Rows are points. Any point is a mix of the corners, with weights that add up to 1. It lies inside the corners' shape when no weight is negative. Say inside or outside, and name the corners with a negative weight.

Corners:
(1): [  6 -66]
(2): [ 1 28]
(3): [26 69]
Points:
[24 62] => inside
[ 2 26] => inside
[15 77] => outside (1)
[19 31] => inside
[23 61] => inside
[  7 -57] => inside
[24 82] => outside (1)
[23 58] => inside

Corners:
(1): [ 58 -53  20   9  39  36]
(2): [ 17 -89  13 -31 -46 104]
(3): [-32  -6 -13  94  19  22]
(4): [  0  78 -64 -79 -35 -83]
(5): [-77  73  66  30 104  10]
(6): [  4  -3 112 -96 -43  30]
(7): [-31 -66 -16  27  64 -17]
Points:
[ 16 -35   7   5  42  32] => outside (3, 6)
[ -1 -19  67 -56 -21  33] => inside
[  4 -50  62 -26 -10  41] => outside (4, 5)
[ -2  48 -31 -62 -23 -50] => inside
[-15  -9 -11  -9 -35  14] => outside (1, 5)
[-11 -28   4   4  68 -31] => outside (2, 3)
[ 19 -20  25   6  41  25] => inside
[ -1  21 -14 -10  14   9] => outside (6, 7)
[ 16 -35  36 -48 -12  45] => outside (3)

Corners:
(1): [-22 -32  28 -73  52 -14 -28 -17  13  14  71 -50]
(2): [ 13  54 -10  -1  51 -18  45 -13 -15 -52  37  -9]
(3): [-25 -30  44 -23  28  60 -10 -20  30 -22  24 -21]
(4): [-50 -30  70 -14  42  -1  13  13  25  33  15   4]
(5): [  0 -47 -79  71 -71 -44  11  21 -11   2 -22  20]
(6): [-73 -15  66 -30  30  13 -18  -4   2  15  43 -23]
(7): [  6 -58  -4 100 -66 -41 -49  20 -26  -3 -44  -3]
(8): [ 10 -25 -54  16 -38 -59  25  25 -48 -27 -49 -15]
(9): [-37 -23  12  -5 -43   1 -11 -48  17   9  12  40]
(10): [-24  -2  23 -19  31  61 -57 -18  -5  45  19 -14]
(11): [  4 -14 -31  29 -65  -7 -33  57   4  38 -58 -10]
(12): [ -9  22  -3 -32  53  51 -34  33 -12 -33  57   9]
(13): [ 62  -1  31   0  15 -35 121 -17 -58  -3  28 -22]
Points:
[-31  -4  27 -15  24  17  10  -3  -8  -4  31  -3] => outside (1, 7, 11)
[ -5 -12  -3   6  -7   9 -10   3  -4  -1   4 -10] => outside (4)
[-15 -13  10  12   1  -4   9   4  -8   2   5   0] => outside (1)
[  9 -40  14  -9  24  -2  14   6 -17  -5  19 -24] => outside (2, 6, 9, 11)
[ -6 -18   3   7  -3  -3   3  -4  -2  -3   7  -1] => outside (6)
[  3 -30   9  26 -15 -10   4  -3  -7  -1  -8 -12] => outside (6, 12)
[  0  -6  -7   3  -2 -14   4   2 -18  -6  14  -7] => outside (3, 4)
[-15 -14   2  18 -15  -3  -7   2  -7   0  -2   3] => outside (1)
